Each row of a before or after table is a point. The points were changed in one or more steps. Then noise was added and the rows were shuffled. The steps act on how far a point lies along the listed directions, d1 being the first. Name the steps. A step turns or swaps two directions, mirrors them in a line or flattens them onto one, adds a multiple of one to another, or multiplies one. Angles are multiples of 10 degrees, from the lower direction toward the higher: turns from -170 to 170, lines from 10 to 170 but not 90. Use the fewest steps. Two steps may share a direction if one is a turn and the other turns, adds or multiplies; they go together, in the order done. Otherwise the lowest direction goes first.

Directions:
(1): 0.068	0.026	0.012
(2): 0.022	-0.068	0.021
(3): -0.019	0.016	0.070
Before, 14 rows:
-0.002	-0.037	-0.038
-0.021	0.038	0.014
-0.004	0.093	-0.034
-0.004	0.000	-0.031
-0.047	0.014	0.025
-0.028	0.009	-0.006
-0.043	-0.029	0.036
-0.001	0.022	0.093
-0.008	0.002	0.022
0.008	0.006	0.031
0.023	0.025	0.052
-0.014	-0.037	-0.011
-0.017	0.029	0.030
0.028	-0.002	-0.045
After:
0.121	0.021	-0.023
0.048	0.011	-0.021
-0.059	-0.042	-0.006
0.034	0.035	0.055
-0.002	-0.010	-0.023
0.006	-0.046	-0.007
0.088	-0.006	-0.072
-0.089	0.000	-0.013
-0.031	-0.008	0.024
-0.078	0.014	0.019
0.017	-0.035	-0.025
-0.115	-0.041	-0.066
-0.078	-0.067	-0.042
0.084	-0.054	0.063
Steps: multiply d1 by 3; turn d2 and d3 by -170 degrees

Directions:
(1): -0.069	0.035	-0.012	0.002	0.068	0.014	0.056	0.024
(2): -0.007	-0.004	-0.062	0.027	-0.005	0.046	0.013	-0.088
(3): -0.061	-0.059	-0.006	-0.071	-0.014	-0.037	0.002	-0.029
(4): -0.060	-0.043	-0.014	0.070	-0.027	0.012	-0.041	0.040
(5): 0.030	-0.047	-0.037	-0.040	-0.005	0.071	0.025	0.054
(6): -0.003	-0.004	0.020	0.027	-0.070	-0.016	0.091	0.003
Before:
-0.044	-0.016	0.021	-0.069	0.014	-0.023	-0.018	0.102
0.009	-0.023	0.002	-0.006	-0.001	-0.002	-0.061	0.063
-0.044	0.004	-0.019	-0.015	-0.021	-0.012	-0.007	-0.071
-0.022	-0.045	-0.023	-0.014	-0.006	0.017	0.014	-0.040
-0.014	0.010	-0.024	-0.018	-0.002	-0.035	0.007	-0.104
0.067	0.005	-0.002	0.048	-0.038	-0.004	-0.047	0.035
-0.015	-0.029	0.080	0.067	-0.047	-0.037	-0.034	0.034
0.012	-0.074	0.051	-0.102	0.003	-0.044	-0.061	0.138
-0.033	-0.040	0.035	-0.071	-0.005	0.033	0.004	0.070
-0.053	0.007	-0.030	0.019	0.024	-0.020	-0.021	-0.067
0.031	0.040	0.025	0.040	-0.007	-0.035	-0.004	0.025
0.027	0.011	0.052	0.085	-0.005	-0.018	-0.069	0.031
After:
0.064	0.000	-0.012	0.014	-0.017	0.022	-0.006	0.038
-0.047	-0.021	-0.050	-0.028	0.053	0.032	-0.001	0.014
-0.057	-0.016	0.010	-0.013	0.023	-0.018	0.029	-0.009
-0.026	-0.009	-0.028	-0.078	0.056	0.015	0.044	0.021
0.009	-0.029	-0.008	-0.007	-0.076	-0.038	-0.075	-0.069
-0.056	-0.008	-0.022	-0.056	0.019	0.022	0.020	0.019
0.040	-0.054	0.050	-0.016	-0.087	-0.106	-0.119	-0.054
0.038	0.026	0.022	0.039	-0.008	-0.022	-0.030	0.078
-0.023	-0.013	0.046	0.000	-0.066	-0.030	-0.036	-0.074
0.022	-0.076	0.038	0.031	-0.052	0.036	-0.031	0.064
0.051	-0.027	0.022	0.049	0.000	0.039	-0.061	0.072
0.006	-0.005	0.012	0.026	-0.021	-0.036	-0.077	0.012
Steps: swap d1 and d2; mirror d5 and d6 in the line at 80 degrees
